Rows are points. The points of each table are mixes of a few directions, plus a little noise. Count the directions of each table, and those that both share. Where both have some left over, give the other angles between the two spaces (their principal angles), to ten degrees, smallest first.

First (6 x 2):
[[ 0.16 -0.52]
 [ 0.22 -0.75]
 [ 0.04 -0.09]
 [-0.12  0.42]
 [-0.19  0.59]
 [-0.11  0.36]]
Second:
[[-0.55 -0.41]
 [-0.40 -0.31]
 [ 0.50  0.39]
 [ 0.01 -0.01]
 [ 0.64  0.49]
 [-0.23 -0.17]
 [ 0.05  0.04]]
Directions: first 1, second 1, shared 0; angles 70

First (5 x 4):
[[ 0.13 -0.20  0.18  0.07]
 [-0.05  0.08 -0.07 -0.03]
 [ 0.41 -0.65  0.59  0.22]
 [-0.53  0.82 -0.75 -0.28]
 [ 0.04 -0.05  0.05  0.02]]
Second:
[[-0.19  0.11 -0.01  0.52]
 [-0.44 -0.20 -0.26  0.08]
 [ 0.10  0.01  0.06 -0.17]
 [-0.15 -0.46 -0.36 -0.23]
 [-0.22  0.19  0.04  0.44]
 [ 0.68  0.41  0.58 -1.10]
 [ 0.19 -0.07 -0.03  0.44]]
Directions: first 1, second 3, shared 0; angles 50

First, 8 rows:
[[ 0.22 -0.21  0.46  0.34  0.19  0.16]
 [ 0.25 -1.35 -0.09 -0.56 -0.34  0.07]
 [-0.36  0.65 -0.36 -0.05 -0.14 -0.15]
 [ 0.47 -0.14  0.22 -0.16  0.50  0.17]
 [-0.12 -0.42 -0.10  0.51 -0.07 -0.58]
 [-0.13  0.49 -0.17 -0.11  0.02  0.01]
 [-0.44  0.43 -0.14  0.21 -0.36 -0.09]
 [ 0.14  0.57  0.18 -0.21  0.22  0.46]]
Second, 6 rows:
[[ 0.25 -0.21  0.14 -0.10 -0.43 -1.14]
 [-0.11 -0.16  0.31  0.45  0.07  0.66]
 [ 0.08  0.55 -0.09 -0.05  0.47  0.09]
 [-0.19  0.69 -0.39  0.12  0.39 -0.28]
 [-0.15 -0.45 -0.10 -0.18 -0.25  0.51]
 [ 0.12 -0.42  0.13 -0.25 -0.25  0.16]]
Directions: first 4, second 4, shared 3; angles 60

First (8 x 9):
[[ 0.06  0.06 -0.22  0.22 -0.66  0.09  0.11 -0.21  0.79]
 [ 0.05  0.13 -0.11  0.13 -0.37 -0.06  0.16 -0.10  0.33]
 [ 0.15  0.47  0.13 -0.04 -0.07 -0.58  0.50  0.10 -0.61]
 [-0.24 -0.62  0.06 -0.16  0.67  0.62 -0.71  0.08 -0.01]
 [ 0.03  0.04 -0.02  0.02 -0.06 -0.05  0.03 -0.04  0.07]
 [-0.22 -0.56  0.02 -0.12  0.49  0.63 -0.64  0.03  0.16]
 [ 0.01  0.13  0.34 -0.25  0.72 -0.37  0.08  0.30 -1.18]
 [ 0.17  0.35 -0.17  0.22 -0.72 -0.27  0.45 -0.17  0.46]]
Second, 10 rows:
[[-0.01  0.08  0.24  0.02 -0.02  0.02 -0.04 -0.03  0.03]
 [ 0.02 -0.35 -1.05 -0.04  0.09 -0.07  0.21  0.12 -0.20]
 [-0.03  0.08  0.26  0.03 -0.01  0.03 -0.06 -0.04  0.05]
 [-0.02  0.29  0.88  0.04 -0.07  0.06 -0.16 -0.12  0.18]
 [ 0.00 -0.05 -0.17 -0.02  0.01 -0.01  0.03  0.03 -0.03]
 [ 0.00  0.02  0.02  0.00 -0.01 -0.01 -0.02 -0.01  0.01]
 [-0.03  0.33  1.04  0.05 -0.07  0.08 -0.21 -0.13  0.19]
 [-0.02  0.34  0.98  0.03 -0.08  0.07 -0.20 -0.13  0.19]
 [-0.01  0.07  0.22  0.00 -0.02  0.02 -0.04 -0.04  0.05]
 [ 0.08 -0.78 -2.43 -0.11  0.19 -0.18  0.47  0.32 -0.46]]
Directions: first 2, second 1, shared 0; angles 90

First (11 x 11):
[[-0.32  0.24  0.03 -0.15  0.34 -1.24 -0.03  0.47 -0.04  0.24  0.74]
 [ 1.40  0.26  0.57 -0.03 -0.41  0.66  0.46  0.30 -0.05 -0.03 -0.81]
 [ 0.15 -0.04  0.03  0.03 -0.09  0.29  0.03 -0.08  0.00 -0.05 -0.20]
 [ 1.05  0.34  0.51 -0.10 -0.18 -0.07  0.38  0.50 -0.07  0.09 -0.32]
 [-1.01 -0.39 -0.52  0.13  0.12  0.27 -0.38 -0.58  0.07 -0.13  0.21]
 [-0.51 -0.24 -0.29  0.08  0.03  0.29 -0.20 -0.38  0.04 -0.10  0.02]
 [-0.16 -0.01 -0.06  0.00  0.06 -0.12 -0.05 -0.01  0.00  0.01  0.12]
 [-0.38 -0.11 -0.17  0.03  0.07 -0.03 -0.13 -0.16  0.03 -0.02  0.14]
 [-0.63 -0.25 -0.33  0.08  0.07  0.17 -0.24 -0.37  0.05 -0.08  0.13]
 [ 0.56  0.44  0.41 -0.19  0.13 -0.99  0.26  0.74 -0.09  0.25  0.31]
 [-0.13 -0.25 -0.18  0.12 -0.15  0.77 -0.10 -0.44  0.05 -0.17 -0.34]]
Second, 9 rows:
[[-0.01  0.02  0.01 -0.14 -0.46 -0.02  0.20  0.02  0.33  0.05  0.13]
 [-0.48 -0.08  0.27  0.05  1.06  0.09 -0.56 -0.36 -0.68  0.06 -0.25]
 [ 0.47  0.39  0.05 -0.03  0.52 -0.02 -0.04  0.09 -0.43 -0.14 -0.34]
 [-0.79 -0.32  0.01 -0.17 -0.48  0.11  0.11 -0.06  0.37  0.24  0.24]
 [ 0.26  0.20  0.15 -0.38 -0.96 -0.10  0.40 -0.10  0.66  0.07  0.25]
 [ 0.29  0.21  0.02  0.03  0.47 -0.02 -0.10  0.03 -0.38 -0.11 -0.25]
 [ 0.38  0.41  0.47 -0.43 -0.27 -0.14  0.04 -0.43  0.23  0.05  0.02]
 [-0.03 -0.38 -0.06  0.60  0.75 -0.05 -0.53 -0.27 -0.38 -0.11  0.05]
 [-0.12 -0.43 -0.95  0.48 -0.64  0.14  0.52  1.03  0.26 -0.12  0.15]]
Directions: first 2, second 4, shared 0; angles 30, 90
